Each row of a before or after table is a point. One or more steps were done to the points. Then noise was added and the rows were shuffled. The steps act on columns, c1 being the first. What was done? A step turns or swaps two columns, mirrors them in a line or flattens them onto one, adds a multiple of one to another, or multiplies or shifts one. Angles are multiples of 10 degrees, from the lower column toward the higher: turns from -170 to 170, lines from 10 to 170 but not 90. Use the fewest steps. Two steps may share a column if one is a turn and the other turns, adds or multiplies; they go together, in the order done. Otherwise the lowest column goes first.
In the rows, zero is written as 128.

Before (9 x 2)
[[101  89]
 [124  97]
 [ 89 140]
 [131 113]
 [ 81 128]
 [ 66 164]
 [ 78 166]
 [112 139]
 [143  87]]
After (9 x 2)
[[ 61 179]
 [ 65 138]
 [ 93 103]
 [107 147]
 [ 77 154]
 [147 100]
 [131 124]
 [ 45 173]
 [121 110]]
Steps: multiply c1 by 1.3; shift c2 by 10

Before (8 x 3)
[[ 87  98  65]
 [107 152 104]
 [170 182  99]
 [112 146  41]
 [154  89 102]
 [121 154 114]
 [115 142  95]
 [130 140  99]]
After (8 x 3)
[[ 85 128  24]
 [171 128 141]
 [156 128 128]
 [119 129 107]
 [128 129 102]
 [113 129  25]
 [109 127  83]
 [113 127  81]]
Steps: add 1 times c1 to c3; multiply c2 by 0

Before (14 x 4)
[[ 22 142  84 159]
 [169 116 143 167]
 [ 82 168 137 160]
 [171 108 142 145]
 [ 86 114 170  99]
 [ 49 149 151 144]
 [117  80 131 128]
 [162 171 170 153]
 [ 92 145 122 161]
 [155 127 159 140]
 [168 170 125 167]
 [164 164 132 159]
 [170 141  79  85]
 [132  67 158 167]]
After (14 x 4)
[[144 130  60 162]
 [170 106 157 147]
 [ 93 103 158 176]
 [121 149  87 130]
 [173 124 108 130]
 [180 111 162 149]
 [177 122 111 150]
 [ 36 165 160 192]
 [171  73 147 137]
 [ 77 100  92 119]
 [155 165 162  72]
 [ 57  99 133 168]
 [107 127 146 172]
 [160 100 111 126]]
Steps: turn c1 and c4 by -20 degrees; turn c2 and c3 by 120 degrees

Before (12 x 6)
[[146  72 141 135 173 188]
 [123 176 137 122 102  94]
 [109  65  92 140 177 178]
 [164 175 110 134  78  90]
 [142  92 101 143 185 161]
 [105 142 103 128 116 148]
 [122 122  92 133 181 165]
 [134 138  88 125  97 162]
 [112 187 106 162  94 107]
 [145  95 163  18 166 157]
 [129  87  57 106 179 162]
 [142 140  91 116 171 190]]
After (12 x 6)
[[115 169 154 119 112  87]
 [156  67 120 141 163 187]
 [102 190 126 140  80 107]
 [147 103  90 140 171 160]
 [190 183 124 120  85  87]
 [139 148  90 117 104 161]
 [150 157  96 134 172 193]
 [119 136  92 139 173 165]
 [149  84 147  99 214 153]
 [128 109  42 130 179 162]
 [ 92 153 109 123 115 146]
 [ 96  77  74 142 167 181]]
Steps: multiply c1 by 1.6; turn c2 and c3 by 20 degrees; turn c4 and c5 by -30 degrees; multiply c4 by 0.4

Before (11 x 8)
[[122 137 120 132 122 141  99 142]
 [ 88 139  91 165 116 149 154 163]
 [141 123 159 179  81  89 183  92]
 [ 91 130 155 171 121  52 157  98]
 [109 158 101 193 145 144 101 172]
 [150  36 145 133 167 149 189  93]
 [122 103 106 164 126 149 159 122]
 [109 125 111 182 108  96  95 174]
 [116  76 169 147 101  98 167 100]
 [165  77  84 114 153 148 160 133]
 [154 110 123 122 148 155 154 180]]
After (11 x 8)
[[ 91  41 196  63 234 124 148 151]
 [169 160 105  78 171 126 104 112]
 [182 113 155 116 183 103 129 155]
 [129  78 162 108 186 113  81 166]
 [144 138  91 121 117 110 120 124]
 [ 95 128 184  92  10 186 161 143]
 [159 128 160  90 100 119  88  99]
 [127 110 158  72 124 120 108 122]
 [ 99  67 166  91  62 175 170 111]
 [ 95 132 155 119 110 219 157  91]
 [170 119 103  88  78 182 108 111]]
Steps: swap c1 and c8; add -0.5 times c2 to c4; turn c4 and c6 by 160 degrees; swap c3 and c7; multiply c5 by 2.5

Before (12 x 11)
[[ 82 176 147 154 156 122 109 143  94 130 102]
 [170 165  96 164  95 166 122 106 117  79 157]
 [130 111 161 142  75 128  69 160 126  60 170]
 [102 105  98 134 146 108 158  96 138 123 124]
 [186 167 109 145 110 154 141 156 136 158 137]
 [144 130 111 171  64 101  89 107 123  80 112]
 [133 119 150 112 135 113  82  70  91 124  97]
 [108 205 159 106 143  98 149 111 182 144 120]
 [112 190  82  88 152  91  78 142 141 160  85]
 [103  96 180  85  71 134 115  88 121  65  95]
 [144 195 147 150 149  83 128 129  82  60  99]
 [ 85 148 163  78  57  71 122 102 123  91 143]]
After (12 x 11)
[[143 177 147  52 156  97 109 144 169 130 140]
 [175 190  84 125 151  60  79 140 146 159 184]
 [ 78 132 110 129  64 101  88 108 141  80 116]
 [113 110 160 124  75 137  69 160 102  61 126]
 [ 96 195 147 138 149  50 127 130 182  60 122]
 [ 63 165  96 169  95 148 122 106 119  79  76]
 [207 148 163  93  56  60 121 101 123  92  86]
 [164 206 160 112 143  60 150 113  92 142 152]
 [138 119 150 143 134 118  82  72 176 123  69]
 [186  96 178 114  70 150 116  89 154  65 107]
 [144 106  99  89 146 121 159  96 122 122 107]
 [ 67 167 109 200 110 135 142 154 116 159 154]]
Steps: multiply c1 by 1.6; turn c1 and c4 by 120 degrees; add -0.5 times c2 to c6; turn c9 and c11 by 140 degrees; add 1 times c8 to c11

Before (11 x 12)
[[134 141 113 156 135 132  97 121 101 142 108 122]
 [113 116 120 160 124 151 123 127  97 129 121 150]
 [175 113 145 101 117 116 143  84 112 138 162  94]
 [114 133 139 117 101 128 140 142 174 158 152 123]
 [127 148 146  87 116 113 172 142 131 142 140 106]
 [161 104 168 113 156  87 143  96 110 132 143 101]
 [134 145 114 166 139 151 134 127 131 120 128 130]
 [113 159 139 124 107 111 160 153 141 164 181 122]
 [152 132 136 159 116 153 115 161 123 141 130 143]
 [137 152 112 153 110 131 129 129 133 139 121 173]
 [166 116 167 138  94 101 157  95 126 144 138  89]]
After (11 x 12)
[[147 105 166 156 165  81  95  64 125 114 124  90]
 [149 113 147 184 129 117  87  41 116 118 113  38]
 [155 163 135 166 109 111 145 180  93 147  89  97]
 [130 151 114  92  93 128 118 137 119 137 125 219]
 [141 134 139 160 113 126 146 153 113 177 115  93]
 [118 131 132  96 110 153 104 194 119 129 107 152]
 [ 96 133 114  80 139 131 114 109 108 102 133 119]
 [121 120 113  87 114 150 142 125 120 101 121 180]
 [138 150 117  81 139 149 130 128 137 132 107 142]
 [175 146 146 182 122 115 135 152 114 133 138  65]
 [166 115 164 123 111 104  98  62 110 134 113   8]]
Steps: turn c1 and c7 by -80 degrees; turn c4 and c11 by -150 degrees; multiply c4 by 1.3; turn c5 and c12 by 20 degrees; multiply c12 by 2.5; multiply c8 by 2; turn c9 and c10 by 80 degrees

Before (8 x 14)
[[162  76 164  77 181 112 104  77 132 135 105 102 124 114]
 [141 100 106  97 144 165 154 190 103 144 118  98 157 163]
 [158 147  69 126 113  94 123  89 149 118 154 132 157 133]
 [175 169 150  76 132 132  99 152 140 137 169 144  97 112]
 [ 77  79 121  85 131  93 111 153 187  59 126 120 144 136]
 [148  79 108 165 114 114 113  74 146 151 189 157 164 210]
 [134 188 108 125 141 197 195 169  87 125  88 139 166 135]
 [ 91 165  91 172 194 191 108 145 124 135 134 134  78 199]]
After (8 x 14)
[[ 91 169 119 131 136 203 116 124 142 196 172 125 158 199]
 [ 77  78 150 109  59 100 168 162 172 130 114 126 115 136]
 [141 100  67  92 141 180 122 187  91 145 109 120  93 167]
 [163  74 198 136 135 122 120 112 155 181 144 129  97 116]
 [150  85 132 159 149 120 136  68 151 112  73  99 175 211]
 [177 168 191 105 136 141 125 168 157 133 144 110 175 111]
 [155 144  78 149 121 106 145  99 142 113  92 111 138 134]
 [134 187  14 108 127 204 128 162  47 141  94 167  96 132]]
Steps: add -1.5 times c7 to c3; turn c7 and c9 by -60 degrees; flatten c4 and c8 onto the line at 120 degrees; swap c5 and c10; shift c6 by 10; turn c11 and c12 by -50 degrees; turn c11 and c13 by 110 degrees
